Rows are points. Each copy is the shape, with its points in the same order, stretched, turned, moved and blurred by noise. Some copies are also mirrored. Which?

Shape (7 x 3):
[[ 1.61 -1.97  1.62]
 [ 2.12 -0.65  1.16]
 [ 0.17  0.74  0.09]
 [ 1.99  0.13 -0.93]
 [ 0.94 -1.64 -0.35]
 [-0.65 -1.42  0.46]
 [-3.55  3.75 -1.58]]
Copy 1, 7 rows:
[[ 1.41 -1.67 -0.11]
 [ 1.73 -0.40  0.53]
 [-0.31  0.99  0.16]
 [ 1.66  1.31 -0.69]
 [ 0.73 -0.34 -1.22]
 [-0.91 -0.96 -0.79]
 [-4.56  3.58  0.00]]
Copy 1 is: only turned
Copy 2:
[[ 0.46 -2.47  3.45]
 [ 1.10 -1.24  2.64]
 [-0.18 -0.17  1.26]
 [ 2.26 -0.88  0.94]
 [ 0.67 -2.43  1.49]
 [-0.45 -2.27  1.38]
 [-2.79  1.89 -2.71]]
Copy 2 is: only turned
Copy 3 (7 x 3):
[[ 1.29 -0.81  1.39]
 [ 1.55  0.34  0.24]
 [ 0.07  0.91 -0.67]
 [ 1.96  0.13 -1.75]
 [ 0.88 -1.17 -0.40]
 [-0.55 -0.86  0.65]
 [-3.85  3.02 -3.53]]
Copy 3 is: only turned

Shape, 11 rows:
[[-1.20 -4.58 -0.21  0.72  1.31 -1.62]
 [ 2.04  1.38  0.99  0.55  1.61 -1.75]
 [ 0.42 -0.63  2.01  0.23 -0.60 -0.12]
 [-0.70  1.66  1.81  2.21 -2.47 -1.19]
 [-1.67 -0.67 -0.42  0.32 -0.34  1.16]
 [-1.12 -0.81  0.14 -1.29  1.65 -1.40]
 [-0.93  2.81  2.06  3.79 -1.50 -0.21]
 [ 0.63  0.57  3.58 -0.19  2.92 -1.48]
 [-0.08  0.19  0.99 -1.04 -0.59 -0.69]
 [ 0.10  2.14  1.24  3.70 -3.02  1.57]
 [-1.08 -2.67  0.14 -0.98  1.31 -0.14]]
Copy 1:
[[-0.34 -4.52 -1.70 -2.15  1.26  0.27]
 [ 1.54 -0.15  1.38 -1.16  0.56 -2.52]
 [-0.15 -1.24  0.67 -0.42 -0.66  0.31]
 [-1.96 -1.04  1.15  2.20 -1.20 -1.45]
 [-1.80 -0.54 -1.93  0.17  0.83  1.16]
 [-0.57 -1.05 -1.36 -2.42  1.27 -1.57]
 [-1.72 -0.61  2.32  3.52  0.36 -1.01]
 [ 0.50 -0.61  3.11 -3.40  1.29 -1.64]
 [-1.03 -0.51 -0.36 -1.15 -0.71 -0.73]
 [-1.11 -0.09  1.23  4.48 -0.99  0.90]
 [-0.35 -2.00 -1.77 -2.51  1.04  0.58]]
Copy 1 is: only turned
Copy 2 (11 x 6):
[[-1.19 -3.61  1.61  0.98  2.11 -0.98]
 [ 3.02  1.82  0.62  1.03  1.67 -1.57]
 [ 1.04  0.04  2.74  0.73 -0.31 -0.12]
 [ 0.97  2.09  2.13  3.66 -1.82 -0.83]
 [-1.63 -0.02  0.70  0.64 -0.60  0.84]
 [-0.74 -0.13  0.78 -0.58  1.38 -1.63]
 [ 0.59  2.83  1.76  4.81 -1.00  0.48]
 [ 1.82  1.87  3.02  0.23  2.85 -1.55]
 [ 0.75  0.85  1.47 -0.18 -0.83 -0.97]
 [ 1.24  2.24  1.56  4.24 -2.50  1.96]
 [-1.33 -1.67  1.58 -0.79  1.03 -0.30]]
Copy 2 is: only turned

Shape, 13 rows:
[[-1.47 -0.28 -1.00  9.49  2.09 -0.54 -0.45 -0.73  2.27]
 [ 1.31 -1.32 -0.51 -0.87  1.65  1.16 -1.29  0.74 -0.09]
 [ 0.18 -1.23  0.34 -0.95 -0.15  0.43 -1.68  1.51 -0.16]
 [-0.54 -0.62 -0.70 -0.69  0.35 -0.12 -2.68 -1.17  2.56]
 [ 0.62  0.35  2.46  1.89 -0.51  0.18  0.00  0.57  0.88]
 [ 1.03  0.16  0.01  0.22  1.36 -1.66  0.75 -0.58  1.05]
 [-1.96 -0.94 -0.53  0.79  4.86  0.11  0.20  0.50 -0.05]
 [ 0.61  1.87  0.00 -1.75  1.26  1.34 -1.60 -1.62 -0.44]
 [ 1.01 -0.12 -1.03 -1.05  0.07  1.58  1.52 -0.33  1.14]
 [-0.10 -1.01 -1.06 -0.35 -0.35 -0.43  0.08 -1.33 -0.52]
 [-1.59 -0.14 -0.09 -1.73 -0.01  0.72  0.86  1.35 -0.16]
 [ 0.58  1.73 -0.15 -1.74 -0.46 -0.09  1.12  6.06 -0.42]
 [ 0.46  0.39 -1.27 -0.41  0.52 -0.58  0.05 -1.46 -0.95]]
Copy 1:
[[-4.72 -0.07 -3.46  4.99  3.12 -0.94 -0.29  1.75  2.94]
 [ 0.34 -1.50  0.14 -1.23  1.77  2.37  0.18  0.98  0.83]
 [ 0.06 -1.54  1.10 -1.74  0.22  1.27 -0.24  1.76  0.67]
 [ 0.18 -1.61 -0.44 -1.21 -0.26  0.42 -2.15 -0.55  3.31]
 [-0.67 -0.10  1.88  1.28 -0.27  0.19  1.03  0.18  1.77]
 [ 0.73 -0.36 -1.12 -0.29  1.29 -0.35  1.08 -1.39  0.93]
 [-3.36 -0.25 -1.78 -2.16  3.83  0.91  1.33  0.00  0.79]
 [ 0.24  1.32  0.96 -1.25  0.26  2.01 -1.86 -1.85  0.57]
 [ 0.62 -0.19 -1.25 -0.88 -0.71  2.41  1.68 -0.51  1.03]
 [-0.57 -1.44 -1.23 -0.84 -0.69  0.62 -0.34 -0.46 -0.49]
 [-1.31  0.08 -0.09 -2.81 -0.54  0.78  1.65  0.69  0.16]
 [ 1.79  1.65  0.58 -2.52  0.56  0.02  3.52  3.95 -0.30]
 [-0.09 -0.31 -1.31 -0.57 -0.05  0.57 -0.70 -1.12 -0.77]]
Copy 1 is: only turned
Copy 2, 13 rows:
[[-5.34 -2.16 -2.93  7.50 -1.93 -0.14  2.74 -0.63 -0.13]
 [ 0.34  0.23 -2.30  1.01  1.36 -0.10 -1.95  0.45 -0.87]
 [-0.32  0.19 -0.70 -0.36 -0.04  0.39 -2.67  0.62 -0.85]
 [-0.52 -1.64 -1.01  0.92 -0.28 -0.14 -2.88 -1.33  2.04]
 [-1.25  0.60  0.50  1.63 -0.49  2.63  0.30  0.47  0.03]
 [-0.21 -0.56 -0.92  1.20  0.71 -0.65  1.23 -0.03  0.79]
 [-3.08 -0.03 -2.94  1.92  2.86 -1.99 -0.75  0.72  0.34]
 [ 0.96  1.67 -1.32  0.51  1.35  0.98 -1.87 -2.67  0.68]
 [ 1.03  0.43 -3.06  0.16  0.81  2.06  0.82 -0.13  0.69]
 [-0.31 -1.31 -1.22 -0.87  0.30  0.17 -0.29 -1.91 -0.42]
 [-1.70  1.37 -2.12 -1.55  0.55  0.86 -1.21  0.59  0.42]
 [-0.28  4.67 -1.93 -1.42 -2.05  0.00 -0.27  3.52 -0.67]
 [ 0.18  0.05 -2.29 -0.13  0.38 -0.88  0.65 -2.09 -0.41]]
Copy 2 is: only turned

Shape, 17 rows:
[[-0.10  1.09  0.95  2.01 -1.09 -0.05 -1.26  2.09  3.80 -2.02  0.97]
 [ 0.17 -1.48 -0.94 -1.93 -0.13  1.07  0.88 -1.98  0.75  1.47  0.35]
 [-0.19 -1.22  0.91  0.96 -1.62 -0.96  0.27 -0.38  0.44  1.30  4.09]
 [ 0.12 -1.01  2.37 -1.08 -3.03  2.46  2.93  2.25 -0.22 -1.70 -2.51]
 [ 0.92  1.33 -0.85 -2.41 -0.03 -1.46  3.13  1.27  0.15 -2.11 -2.23]
 [ 1.03 -0.02 -0.02 -3.06 -1.59  2.20  3.09 -2.46  1.32  0.77  1.25]
 [-0.67  1.23  1.10  2.66  0.51 -0.34  2.93 -1.48  1.37 -2.07 -0.14]
 [-3.02 -1.44 -0.73 -2.38  0.96  0.09  2.05 -0.19 -0.13 -0.74 -0.92]
 [ 2.43  0.76  1.41  1.53  0.23  1.91 -0.80  2.19  2.62 -0.09  3.01]
 [-0.69 -1.41  1.95 -1.85 -0.86  0.66  0.02 -2.75 -0.63 -1.55  0.48]
 [-0.38 -2.61  2.57  0.83  0.25 -0.20  2.73 -1.12  2.75  0.53  2.10]
 [ 2.48 -3.76 -1.16  1.39 -0.25  1.43  1.00  0.74  1.46  0.13  0.49]
 [ 0.39  1.11 -1.37  1.34 -0.02 -0.99 -1.47  1.37  1.03  0.43 -2.43]
 [-0.15  2.31 -0.27 -2.75 -0.02  3.07  1.54 -2.05  0.23 -2.00  0.93]
 [-0.28  1.54 -0.96  3.12  0.26 -0.08 -0.54 -0.04 -0.91  1.13 -1.30]
 [ 2.19 -0.29  1.84  1.16 -1.69  0.21 -0.26  0.52  0.10 -0.93 -0.50]
 [ 1.80 -2.58  1.66 -2.99  0.80  0.77  3.36 -1.13  0.54  0.50 -0.48]]
Copy 1 (17 x 11):
[[ 1.69  0.38 -1.14  0.44 -1.76 -0.74 -1.95  0.99  3.51  0.56 -0.99]
 [ 0.26 -0.23  1.49 -2.79  1.15  0.54  0.80 -1.97 -1.12  1.50 -0.10]
 [ 0.18 -0.31  2.32 -0.07 -1.35 -1.16  0.03 -0.81  1.21  2.74  2.79]
 [ 1.48 -2.49  1.32  0.19 -2.10  2.62  2.96 -0.37  0.11 -1.83 -2.65]
 [ 1.32  0.15 -0.68 -2.30  0.42 -0.33  3.85  1.53 -1.11 -1.81 -2.05]
 [ 2.45  1.13  2.01 -3.33 -0.64  1.85  2.26 -2.36 -0.28  0.56  0.02]
 [-0.40  1.79 -0.81  1.05  0.14 -0.13  1.94 -1.66  1.75 -1.44  0.13]
 [-3.01 -0.90  0.35 -3.46  0.84  1.51  2.68 -0.14 -1.01 -1.18 -0.11]
 [ 3.88  0.07  0.18  1.18 -0.02  0.81 -2.17  0.48  2.66  1.52  1.02]
 [-0.83  0.24  3.25 -2.18 -0.64  0.03  0.16 -2.07 -0.49 -1.87 -0.02]
 [ 0.10 -0.96  2.15 -0.60  1.09 -0.20  2.16 -2.08  3.59  1.42  1.60]
 [ 2.21 -3.48 -0.65 -0.26  1.59 -0.33  0.11 -2.31  0.59  1.73  0.69]
 [-0.01 -0.20 -1.65  0.65  1.14 -1.44 -0.62  1.01 -0.86  1.59 -2.73]
 [ 1.27  2.85  0.61 -3.24 -0.92  2.85  0.61 -0.93 -1.28 -2.46 -0.10]
 [-1.31  0.67 -1.31  2.49  1.11 -0.33 -0.17 -0.44 -1.80  1.36 -0.78]
 [ 2.10 -0.94  1.30  1.59 -0.60 -1.17 -0.29 -0.90  0.29 -0.08 -1.20]
 [ 1.48 -1.61  2.96 -2.50  2.63  0.88  3.25 -1.70  0.11 -0.34 -0.14]]
Copy 1 is: only turned
Copy 2:
[[ 1.17  0.66 -0.42  0.23 -0.07  2.62  0.31  5.11  3.04 -0.83  0.86]
 [-0.28 -1.52  0.45 -1.27 -0.67  1.79  0.15 -2.17  1.38  1.00  1.95]
 [-0.58 -1.04 -0.83 -0.85 -2.14  1.50  0.20  2.68  0.27  2.00  4.40]
 [ 1.24 -3.47  2.12 -0.88 -2.88  1.40  2.87  2.03  0.29 -2.54 -1.34]
 [ 2.82 -1.46 -1.38 -1.68 -0.91 -1.75  2.90 -0.65  1.84 -1.74 -0.96]
 [ 0.42 -1.03  0.46 -2.08 -3.00  2.98  2.89 -2.46  1.66  0.06  2.40]
 [ 0.75  0.29 -1.60  2.24  0.36  0.85  4.39  1.81  0.82 -0.13  1.32]
 [-1.13 -2.80 -0.62 -1.87  1.64 -0.27  1.62 -1.24  0.47 -1.20  1.16]
 [ 2.63  1.22  1.30  0.65 -2.11  2.33 -1.17  3.65  2.33 -1.13  3.64]
 [ 0.37 -1.26  0.35 -2.51  0.31  3.44  1.83 -0.35 -1.70  0.93  1.30]
 [ 0.39 -2.39  1.12  0.33  0.28  1.82  3.29  2.07  1.82  2.04  4.23]
 [ 2.13 -3.63  0.06  2.04 -1.11  2.05 -1.02  0.74  1.97  0.45  2.30]
 [ 0.57  0.37 -0.23  1.09  0.11 -0.99 -1.53  1.47  2.30 -0.04 -1.51]
 [ 0.73  1.35 -0.82 -2.08 -1.41  3.31  2.19 -2.31 -0.01 -2.69  1.87]
 [-0.69  1.02 -0.66  2.64 -0.76 -1.08 -0.95  1.26  0.12  0.03 -0.03]
 [ 2.52 -0.74  0.89  0.21 -1.90  1.61  0.33  2.65  0.12  0.57 -0.07]
 [ 2.63 -3.05  2.40 -1.69 -0.66  0.63  2.79 -2.07  1.00  0.88  2.23]]
Copy 2 is: mirrored

Shape (17 x 12):
[[ 0.54 -0.10  0.45 -1.16  0.91  1.09 -0.80 -2.25  0.51 -1.02 -0.85  2.16]
 [-0.41  0.02  2.96  0.96 -1.44  2.90 -1.55 -1.11 -1.33  1.39 -1.05 -2.06]
 [ 1.77  2.08 -2.11 -0.14  1.43 -0.60  0.24  1.55 -1.64 -0.61 -0.86  0.94]
 [-1.51  0.61  1.49 -1.16  0.05  3.77  1.92 -2.13 -0.40  1.64  0.14 -1.73]
 [-0.60  0.29  1.57 -0.97  0.53  1.16 -0.91  1.40  1.45  1.70 -0.54  0.64]
 [-1.35  0.09  2.45  1.61 -1.41  0.84 -0.45 -2.96 -2.62  0.75  0.87 -0.67]
 [ 0.51  2.66  0.26  0.72  2.31 -1.41  0.12  1.21  1.62 -1.50 -0.60  3.17]
 [ 2.86  2.95 -1.41 -0.30  0.28 -0.40 -1.80  1.60  2.49 -2.25  2.37  1.61]
 [-0.02  1.09 -1.92 -1.56  1.00 -2.77 -1.83  0.10  1.02  0.07 -1.12 -0.32]
 [-1.64  0.10 -0.18 -1.43 -0.95  1.41 -0.15 -0.12 -0.61 -2.01 -2.16 -0.40]
 [-2.72 -0.35  0.83 -0.05  0.08  3.03 -1.05  0.22 -1.83 -0.17  0.64  1.31]
 [-1.37 -1.36  0.10 -1.04 -0.12 -0.77  0.94  0.01 -0.61 -0.11  0.96 -0.23]
 [ 1.26 -2.01  2.22  1.53 -2.99  0.04  0.90 -0.48 -0.21  0.47 -0.40 -1.04]
 [-0.04 -0.64  1.17  1.16 -4.02  1.38  1.04 -1.57 -1.63  1.90 -1.18 -0.41]
 [ 0.84 -2.73  1.57  3.07 -0.35  3.29  0.13 -1.45 -0.95  0.86 -0.52 -3.10]
 [ 0.05  3.48 -1.11  2.09  0.37 -2.06 -0.11  1.09  2.25 -3.11  0.16  1.05]
 [-0.70  1.52 -4.22  0.21  0.46 -1.79 -0.97  0.55  2.65  0.00 -0.49  2.87]]
Copy 1, 17 rows:
[[ 2.01 -0.58  1.45  0.91  0.94 -0.08 -0.33 -2.01 -0.79  0.58 -2.53  1.06]
 [-2.13  0.53  0.55 -0.99  1.18  1.97 -2.47 -0.75 -0.51 -0.40 -0.67 -4.36]
 [ 1.80  1.89  0.17  1.22  0.11 -2.22 -0.40 -0.66 -1.83 -1.08  1.43  2.03]
 [ 0.08  1.59 -1.20 -3.38  0.68  3.02  1.17 -1.45 -1.28  1.32 -1.31 -3.20]
 [-0.61  0.66  1.09 -1.48 -0.34  1.88 -1.47  1.34 -1.11  0.46 -1.16  1.07]
 [-2.03 -1.31  0.58 -1.22  1.33  0.32 -0.78 -3.62 -1.00  1.21  0.91 -2.88]
 [ 2.22  1.29  4.38  0.73  0.40 -0.61  0.31 -0.63  0.19 -0.27  0.36  4.62]
 [ 3.77  0.45  1.00  0.40  0.96 -0.44 -2.48  0.73  2.94 -0.54  0.71  3.95]
 [-1.20  1.01 -0.33  0.72  0.64 -2.61  0.29 -0.80 -0.69 -1.63 -1.39  3.05]
 [ 0.36  0.00 -0.42  1.09 -1.19  0.83  1.15 -1.58 -0.21 -2.37 -1.10 -0.65]
 [ 0.16 -1.54 -0.24 -0.28  0.41  2.68 -0.62 -1.18 -2.33  0.05  1.68 -0.61]
 [-0.77 -1.37 -0.84 -1.26 -0.61 -0.85  1.83 -0.80 -0.71  1.24  0.59  0.06]
 [-1.30 -0.87  0.47 -0.04 -1.74 -0.52 -0.92 -0.35  1.78  2.20  0.09 -2.58]
 [-1.70  0.34 -0.89 -0.41 -2.36  0.86 -1.33 -2.27 -0.01  2.28 -0.18 -2.83]
 [-1.49  0.44 -0.34  1.22  1.85  1.43 -1.15  0.61  0.27  1.90  0.76 -6.04]
 [ 1.23  1.47  2.73  1.49  0.47 -0.80  0.89 -1.13  3.98 -1.47  2.00  4.51]
 [ 0.21  1.36 -0.05  2.57 -0.65 -0.62  0.09 -1.12  0.65  0.92 -0.10  6.82]]
Copy 1 is: only turned
Copy 2:
[[-0.39 -0.60 -0.79 -2.21  0.56 -1.98 -2.43 -2.96 -0.84 -2.74 -1.20  0.99]
 [ 2.15 -0.15  1.68  0.38 -3.18  0.09 -2.53 -1.09 -2.54  0.15 -2.74 -1.09]
 [-0.65 -0.22 -2.03  0.44  3.46 -0.93  0.90 -0.29  1.64 -1.82 -2.11 -0.34]
 [ 0.73  2.51  2.16 -0.89 -1.94  0.23 -0.54 -4.89 -2.26 -0.35 -1.66 -0.12]
 [ 0.89  0.05  1.02 -2.65 -0.26 -1.01 -1.72 -0.69  1.30  0.56 -1.13  1.69]
 [-0.04  0.91  2.44  2.58 -1.70 -0.94 -2.72 -1.34 -4.39 -0.34 -1.28 -0.03]
 [-2.39 -0.83  0.24 -0.72  2.09 -3.33 -0.97 -0.43  3.60 -2.86 -1.42  1.58]
 [-0.84 -1.38 -2.03  0.91  2.49  0.83 -2.37 -0.34  4.61 -3.75  1.61  1.82]
 [ 0.24 -0.39 -3.17 -0.54  2.35 -3.09 -1.51 -1.07  2.28  0.99  0.42 -0.40]
 [-1.05  1.71 -1.98 -1.75 -1.51 -1.73 -0.53 -1.50 -0.79 -0.91 -1.22 -1.92]
 [-2.55  1.45  0.89 -1.31 -1.12  0.93 -2.01 -0.81 -2.28  0.11 -2.44  1.09]
 [-1.19  1.39  0.64 -0.79  1.05 -1.15 -0.33 -0.84 -1.79  0.69  1.41 -0.07]
 [ 2.05 -1.35  1.77  0.45 -1.68 -1.42  0.11  0.57 -3.00 -1.01  1.38 -0.27]
 [ 2.19  0.20  0.56  1.02 -2.77 -1.47  0.64 -0.53 -3.78 -0.63 -0.25  1.21]
 [ 1.28 -2.97  2.36  0.43 -2.52  1.24  0.09 -2.09 -4.01  0.15 -1.49 -2.03]
 [-3.16 -0.93 -1.22  2.20  0.41 -2.90 -0.58 -0.15  4.16 -2.73  0.62  0.06]
 [-2.50 -1.70 -4.22 -0.72  1.76 -2.65  0.30 -1.30  3.54 -0.03  0.99  3.67]]
Copy 2 is: only turned

Shape (18 x 12):
[[-0.91  0.04 -0.96  0.64 -0.69 -0.20  0.46  2.36  2.18  0.21 -0.50  1.59]
 [ 1.72 -1.26  0.74 -2.58 -2.09 -1.02  1.17 -2.23 -1.36  0.93  0.44 -0.35]
 [-1.06 -1.55 -2.01  0.20  1.23  1.89  0.30  1.33  1.64 -0.21  0.77  0.48]
 [-0.07 -0.10  1.50 -1.46 -2.04 -2.01  1.96 -1.01 -1.76  1.24  0.00 -2.03]
 [ 0.42  0.60 -2.20  0.95 -1.11  0.87 -1.29  1.71 -0.60  0.42 -0.69 -0.41]
 [ 2.09  1.82  0.43 -2.41 -1.15 -1.70 -0.69  0.57  0.78 -3.08 -3.67 -0.31]
 [ 1.81 -0.56  1.77 -1.59 -1.50 -3.26  1.36 -1.34  0.17 -1.15  1.39 -2.36]
 [-0.31  0.72 -1.25  1.44 -0.66  0.52  0.16  2.66  1.40 -0.68  1.23  0.76]
 [ 3.37  1.20  2.61 -2.15 -2.16 -1.81 -0.26  0.98 -2.35 -2.49 -0.71 -0.01]
 [-1.34 -0.80 -0.62 -0.49  1.59  0.07  2.05  2.08 -0.23  0.77  0.86  1.78]
 [ 1.84 -1.37  1.97  2.06  1.86 -0.08  0.89 -0.82  2.09  0.50  0.46  2.31]
 [-1.03 -2.92 -0.78  0.64 -1.72 -0.31  0.45  2.25  0.87  0.87  0.39  1.10]
 [-1.10  2.47  0.18 -1.47 -1.85 -0.18 -2.87  0.48  0.71 -2.38 -0.22  1.48]
 [-0.59 -1.42  0.00  0.88 -0.59  1.13  1.39  1.15  2.69  1.81  0.38  2.28]
 [ 0.92  0.48 -0.08 -1.31 -1.94 -4.69  1.34 -2.08 -2.33  1.43  0.23 -0.89]
 [ 3.14  0.00  1.25 -3.65 -1.14 -4.35 -1.58 -0.38 -1.02 -0.15  0.08 -0.86]
 [ 0.39  0.97  2.69 -1.48 -0.70 -1.97 -2.81  0.75 -0.79 -1.64 -2.22 -1.45]
 [-0.69 -2.19 -0.96  1.33 -0.34 -0.57  0.61  0.33 -0.19 -1.71 -0.22  1.78]]
Copy 1:
[[-0.82 -1.83  0.04  0.48 -0.04  0.69  0.64 -0.84  1.40  2.14 -1.78  0.74]
 [ 1.50  1.43  1.39 -1.30  0.45 -1.09  0.90 -1.90 -2.12 -1.82 -1.10 -1.71]
 [-1.15 -0.17 -0.79  0.01 -0.26  0.04  0.18 -3.18  2.36  0.53  1.78  0.61]
 [ 0.86  0.85  2.47 -0.61  2.52 -2.28  0.68  0.76 -1.87 -0.79 -1.54 -0.99]
 [ 0.11  0.06  0.16 -0.17  0.36  0.80 -2.11 -0.66  2.52  1.62 -0.38 -0.98]
 [ 3.44 -2.23 -0.73  3.34 -0.29  0.00 -0.69  1.21 -0.20 -1.47 -4.95 -1.23]
 [ 3.39  0.18 -0.25  0.18  3.46 -1.53  1.82  0.32 -1.70 -1.07 -1.57 -0.14]
 [ 0.40 -1.93 -0.23  0.00  0.92  1.79 -0.54 -1.31  1.88  2.15  0.00  1.66]
 [ 5.00 -2.18 -0.24  1.70 -0.30  1.03 -0.72  0.49 -2.98 -0.55 -1.76 -0.49]
 [-1.25 -2.10  1.51 -0.80 -1.10 -0.34  1.22 -1.23  0.32  1.72  1.15  0.14]
 [-1.43 -1.41 -2.93 -0.83 -0.36  1.68  1.49 -0.81 -2.42 -0.12  0.79  1.07]
 [-1.28  0.61  1.11  0.23  0.24  0.13  1.18 -3.11 -0.23  2.97  0.05  0.04]
 [ 2.92  0.49  0.36  1.18 -1.08  0.31 -1.45 -1.14  2.22 -0.37 -2.83  2.95]
 [-2.33 -1.32 -0.18 -1.29 -0.40  0.90  0.94 -2.76 -0.51  1.66 -0.56  0.84]
 [ 1.85  1.62  3.31 -1.26  1.92 -1.99  2.17  3.26 -1.02 -0.37 -2.90 -2.18]
 [ 4.34  1.46  0.13  0.54 -0.03 -2.48  1.47  0.94 -1.27  0.03 -3.08 -1.56]
 [ 3.09  1.21 -0.62  2.53  0.35 -2.00 -1.53  1.28 -0.91 -0.16 -2.68  1.02]
 [-0.15 -0.04  0.87  1.07 -0.67  1.91  1.47 -1.45  0.17  1.10  0.87  0.59]]
Copy 1 is: only turned
Copy 2:
[[-0.38 -1.75 -2.10  1.76  0.91 -0.43 -0.65  2.58 -1.60 -0.29  0.42 -2.07]
 [-1.19 -0.43 -2.22 -2.03 -0.50  0.30  1.53 -1.54  2.05 -1.08  1.39  2.17]
 [ 2.01 -0.75 -0.71  1.38  1.96 -0.72 -2.16  1.14  0.25  0.20  2.59 -3.42]
 [-1.41  1.41 -2.54 -3.15 -1.16  0.27  1.18 -0.79  0.11 -0.42 -0.45  1.40]
 [ 1.33 -2.18 -0.71 -0.63  2.46 -2.14  0.98  0.92 -2.05 -1.07 -0.69 -2.64]
 [-2.72 -5.66  0.58 -2.92 -1.33  1.06 -0.71 -0.91 -2.58 -2.63 -2.42  1.35]
 [-0.57  0.22 -1.48 -3.93 -3.14  1.12  0.63  1.30  1.30 -1.74  0.19  3.13]
 [ 0.83 -1.41 -1.06  0.58  1.59 -1.76 -0.05  3.73 -0.96  0.18  0.43 -2.05]
 [-2.89 -4.80  0.33 -3.73 -1.94  0.56  2.69 -0.04 -1.08  0.51 -1.49  3.20]
 [-0.56  0.36 -1.26  1.29  0.68  0.06 -0.48  0.51 -1.85  1.65  3.61 -1.88]
 [-0.56  0.44  0.35  3.17 -0.41  2.69  1.40  3.53  0.54 -0.90  2.66  0.35]
 [ 0.90 -1.77 -3.65  1.44  0.16 -0.35  0.46  2.11  0.54  0.62  1.51 -2.95]
 [ 1.33 -3.85  0.03  0.80 -0.21 -1.94 -0.42 -0.07 -1.50  0.35 -3.83  2.37]
 [-0.65 -0.37 -2.88  3.47  1.79  0.52 -0.47  2.75  0.83  0.24  1.85 -1.98]
 [-0.89  1.46 -2.85 -2.69 -2.79 -0.18  3.15 -0.97 -1.58 -2.97  0.83  3.20]
 [-0.10 -2.47 -1.24 -3.24 -2.38  1.64  2.45 -0.61 -1.49 -2.18 -0.06  4.58]
 [ 0.43 -3.67  0.57 -2.43 -1.82  1.55  0.89 -0.63 -2.55 -0.13 -4.39  2.12]
 [ 0.34 -2.00 -0.75  1.28 -1.81 -0.54  0.46  1.06 -0.13 -0.20  1.69 -1.97]]
Copy 2 is: mirrored
Copy 3:
[[-0.83  0.14 -1.79  0.52 -1.25  1.93  2.27 -1.70 -0.04 -1.45 -0.91  0.43]
 [ 0.82 -3.14  3.10  0.46 -0.36 -1.81 -0.86  0.03 -1.20 -0.81 -1.17  0.83]
 [-0.32  0.26 -2.29 -1.63 -2.41  1.30  2.32  0.54 -0.12  0.82  0.06 -0.47]
 [-0.47 -1.42  1.58 -0.04 -0.21 -2.02 -1.59 -0.15 -1.38 -2.75 -0.33  1.99]
 [-1.17 -0.53 -0.56 -1.53 -1.00  2.02  1.06 -2.30 -0.78  0.98  0.94  2.42]
 [ 1.30 -1.86 -0.15 -0.12  3.63  3.01 -0.52 -2.64  0.70 -2.44 -3.35  1.28]
 [ 2.31 -1.47  2.10  0.23  0.34 -0.34 -0.92  0.84 -0.19 -3.81 -2.01  2.89]
 [-0.55  1.18 -0.99 -0.28 -1.91  3.47  1.96 -1.21 -0.44 -0.93  0.21  1.72]
 [-0.28 -0.86  3.62  0.16  1.83  1.93 -2.56 -1.32 -0.46 -2.59 -4.03  2.89]
 [-3.18  0.02 -0.86 -0.81 -2.15  0.26  1.74  1.73  0.24 -1.79 -1.07 -1.06]
 [-0.86  0.86 -0.46  2.81 -2.04  1.20  0.37  2.45  3.00  0.60 -2.21  0.68]
 [-1.26 -0.24 -0.62 -0.33 -3.29 -1.11  1.49 -1.81 -0.81 -1.02 -2.00  0.86]
 [ 1.71  1.50  1.96 -0.38  2.49  2.03  1.45 -2.85 -0.96 -0.52  0.25  0.22]
 [-0.88  0.19 -1.85  2.06 -2.80  0.70  1.91 -0.18 -0.45  0.20 -0.89 -0.33]
 [-0.32 -3.53  4.02  0.42  0.55 -2.41  0.01 -0.40  0.55 -3.93 -0.33  2.35]
 [ 0.79 -2.87  3.86 -0.35  2.75 -0.90  1.39  0.41 -0.15 -2.79 -3.51  2.86]
 [-0.12  1.46  0.96 -1.19  3.19 -0.33 -0.90 -1.45  0.00 -1.50 -2.46  2.45]
 [-0.83 -0.08  0.77 -0.62 -2.45 -0.25 -0.24 -1.42  2.04 -1.08 -1.98  0.07]]
Copy 3 is: only turned
